Each point is reached from the start by the listed moves, each made once or not at all, plus a little noise. Is the number of moves made odd or even? Then give how often each move was made.

Moves:
(1):  47   8 -40
(2):  -7  33 -16
Start: -10  37   8
Points:
-10  35   6 => even (0, 0)
-21  71  -4 => odd (0, 1)

Moves:
(1):  -1 -13  26 -18 -13   0  22 -11
(2):  19  54 -41  -9   7 -14   4  -2
(3): -14   7  41   2  17 -10  -1   2
(4): -29 -12   7  18  40 -14 -23 -60
(5): 22 -2 15  4 29  6  6 16
(6):  -4   3   1  16 -28  38 -13 -25
(7): -40   8   5  13  44   4  24 -13
(8):  25 -11 -19  33 -47 -15   1   1
Start: 20  5  4  3 13 -5 -8  5
Points:
 65  42  27  31 -20   0   9 -13 => even (1, 1, 1, 0, 1, 1, 0, 1)
  0  55  13  81  80 -14 -11 -80 => odd (0, 1, 1, 1, 1, 1, 1, 1)
 -7  42  19   9 119 -22  26 -66 => odd (1, 1, 0, 1, 1, 0, 1, 0)
 49  46  18  30 -50  -6   3 -31 => odd (1, 1, 1, 0, 0, 1, 0, 1)

Moves:
(1):  12 -28 -11 -11  -6   6  13 -23  -5  38  27   5  34   7  -1   8
(2):  -7  23   5   3  30 -26 -18  38 -18  28  17  -5 -11   1  10 -15
(3):  -9  -3  16  10 -18  -8 -10   4 -18  -9 -12 -21  17 -16  -8  12
(4): -23   9  10  15   3   0  13   1  10   0  11  -3  23  29  -7  15
(5):   7 -29 -16  25  32  17 -51  15 -19  15   4 -55 -81  37  20 -47
(6): -30  -7  -9  17   6   5 -40  30  -6  17  -1  24 -15 -26  -4   2
(7):  35  24 -16  34  18  20 -16  34 -14   7  22   7 -31  11   8  -6
(8): -10  26  -2  -6 -45  23   0 -19   2  -8   9   7   2 -24   3  -1
(9):   4  -1   3   8 -23 -31  30 -11 -12 -16 -14  35  58  36 -31 -33
(10):  -6 -12   7   8  31  23  -5  20 -19 -17  19  17  -6 -13  32  -4
(11):   5 -10 -13 -21 -22 -42  24 -60  -4 -52   3  26  37  20  25  54
(12):  -6  -1  16 -31 -24   9   2  16 -32   9 -19 -27 -22  14 -12   7
(13): -20   4 -15  25  -7 -20  22  13 -13  16 -29  -7 -22 -11  20   9
(14):  -6  32   7  -8 -23  -1  15 -49 -10  -8  10  11 -11 -16 -36  12
Start:  -9  11 -21 -43  39   7 -27  30 -18  26 -22 -14  -4  -1 -27  -3
Points:
 -49   68   -7   22   26  -21  -46  128 -159   56  -30   20  -45  -21  -47  -15 => odd (0, 1, 1, 0, 0, 1, 1, 0, 1, 1, 0, 1, 1, 1)
 -3  69 -40   9  51  47 -70  28 -72  95  76 -47 -82  44 -27 -35 => odd (1, 1, 0, 1, 1, 0, 1, 1, 0, 0, 0, 0, 0, 1)
-57 -37 -25 -32  66  17 -87  52 -90  -3  -9 -33 -62  61  25  26 => even (0, 0, 0, 1, 1, 1, 0, 0, 0, 1, 1, 1, 0, 0)
